Every row gives one point. The window is the flat piece filled in between its corners: a triangle in 3 columns, a solid with four corners in 4, and so on. A path goes straight from each point to the next, and from the last back to the first. List the points from which the path goes on through the window.
In the rows, 128 means zero.

Window, 4 rows:
[[183 129 178  77]
 [111 198 160 102]
 [125  41  69  91]
 [ 84 132 162 125]]
Path:
(1): [ 78 110 156  65]
(2): [119 190 205  56]
(3): [165 180 186 113]
(4): [109 141 150 152]
(5): [ 61 115 176  70]
(6): [ 98 149 200  57]
(7): [138 190 160 141]
(8): [108 124 131 159]
(9): [ 87 133 130  71]
(10): [ 79  88 103  95]
(11): [129 120  76 156]
(12): [140 145 138 158]
Through the window after points: 4, 12

Window, 6 rows:
[[208 133 154 167 182 133]
 [249 122 108 105 186 121]
 [ 65 148 147 106 138  64]
 [ 76 185 186  77 120  92]
 [ 85 167 136 119 155 144]
 [103 156 135 161  84 146]]
Path:
(1): [131 210 138 154 142 108]
(2): [124 121 154 111 119 151]
(3): [152  72 131 117 136 141]
(4): [163 183 120 158 173 108]
(5): [ 98 185 151  97 126  88]
(6): [ 95 148 164  92 127 112]
(7): [ 78 146 167 128 112 125]
(8): [ 73 179 146 156 118 112]
(9): [ 70 199 125 133 138  82]
(10): [101  87 169  84 142  84]
(11): [172 110 154 116 153 124]
(12): [160 173 128 133 166  75]
Through the window after points: 9

Window, 6 rows:
[[ 20 141 103 106 149 105]
 [120  58 122 155 201 130]
 [197 134 146  97 160 152]
 [ 80 121 157 116 128 151]
 [158  78 120  92 135 139]
 [124 192 113 240  35 117]]
Path:
(1): [115 117  99 100 113 196]
(2): [153  66 167 115 167  62]
(3): [187 101 182 102 177  96]
(4): [161 135 109 110 139 179]
(5): [130 180 101 217  62 164]
(6): [120 167 130 200  67  96]
(7): [151  94 196  76 219  74]
(8): [134  99  94  88 171 187]
(9): [109 126  92 153 129 165]
(10): [151 129 166 116 111  85]
(11): [141 115 159  76 159 102]
(12): [106  94 109 119 172 187]
(13): [ 82  75  68 157 135 194]
(14): [117 121 185 163 148  59]
(15): [108  78 184 111 191 101]
(16): [108  85 115 116 172 155]
Through the window after points: 1, 3, 5, 9

Window:
[[140 144 144 137 150 146   7  93]
 [122 128 183  23 161  81  65 157]
 [132 187 185 134 104 135 136 134]
 [ 90  87 159  91 150 132  75 127]
 [186 109  94 195 103 104 128  98]
 [127 227 117 177  18 121 127 181]
 [123 137  67 172 164  99 139 113]
 [ 82 135 188 111 141  74  75 109]]
Path:
(1): [ 86 120  40 129 122 103 170  58]
(2): [ 81 108 141  75 106 119  90 103]
(3): [128 116 184 155 194 119  65 159]
(4): [135 173 161 172 118 117  53 167]
(5): [117 162 128 117  93 124  95  97]
(6): [115 131 152  37 128  93  99 108]
(7): [139 135 163 115 173  91  61 181]
(8): [119 123 149 152 157 103  75 140]
(9): [145 141 145 102 135 123  81  89]
(10): [120 136 124 105 136 111 108  66]
(11): [149 114 133 155 156 106  89 121]
(12): [127 131 154 139 140 101  62 135]
(13): [ 83 195 154 106 101 141  71  47]
(14): [138 142 118  93 102 139  92  60]
(15): [145 150 165 177 148 118  69 201]
(16): [156 148 152 173 172 111  68 169]
Through the window after points: 2, 4, 6, 12, 16

Window, 9 rows:
[[129 108 108 154 130  92 175  83 133]
 [156 125  80 167 151 110 163 159 144]
 [138 112 162 145 129 163 144 158  82]
 [ 91  69  77 104 130  76  88  63 146]
 [ 79 124 194 123  93  95  70 170 122]
 [113 209 101 174 249 152 158 147 145]
 [149 182 129  85 101 171 147 185 141]
 [155 114 127 111 137  91 155 139  99]
 [189 122 137 152 122 122 133 111 100]]
Path:
(1): [142  88 185 162 132 121 119 140 174]
(2): [ 90 169  96 122 129 117 121 140  99]
(3): [136 147 101 140 121  99 151 127  92]
(4): [161  92 150 118 154 109 149 129 133]
(5): [170 120 135  89 159 108 153 151 140]
(6): [111 130 111 167 113  96 145 121  59]
(7): [147 149 122 146 114 115 144 136  86]
(8): [140 117 160 127 140 119 139 154 130]
(9): [164 118 158 123 159 112 162 127 152]
(10): [121 131 106 140 136 122 140 139  88]
(11): [123 170  96 135  77  73 152 114  97]
(12): [142  70 157 154 200 145 136 135 157]
Through the window after points: 3, 5, 9, 11
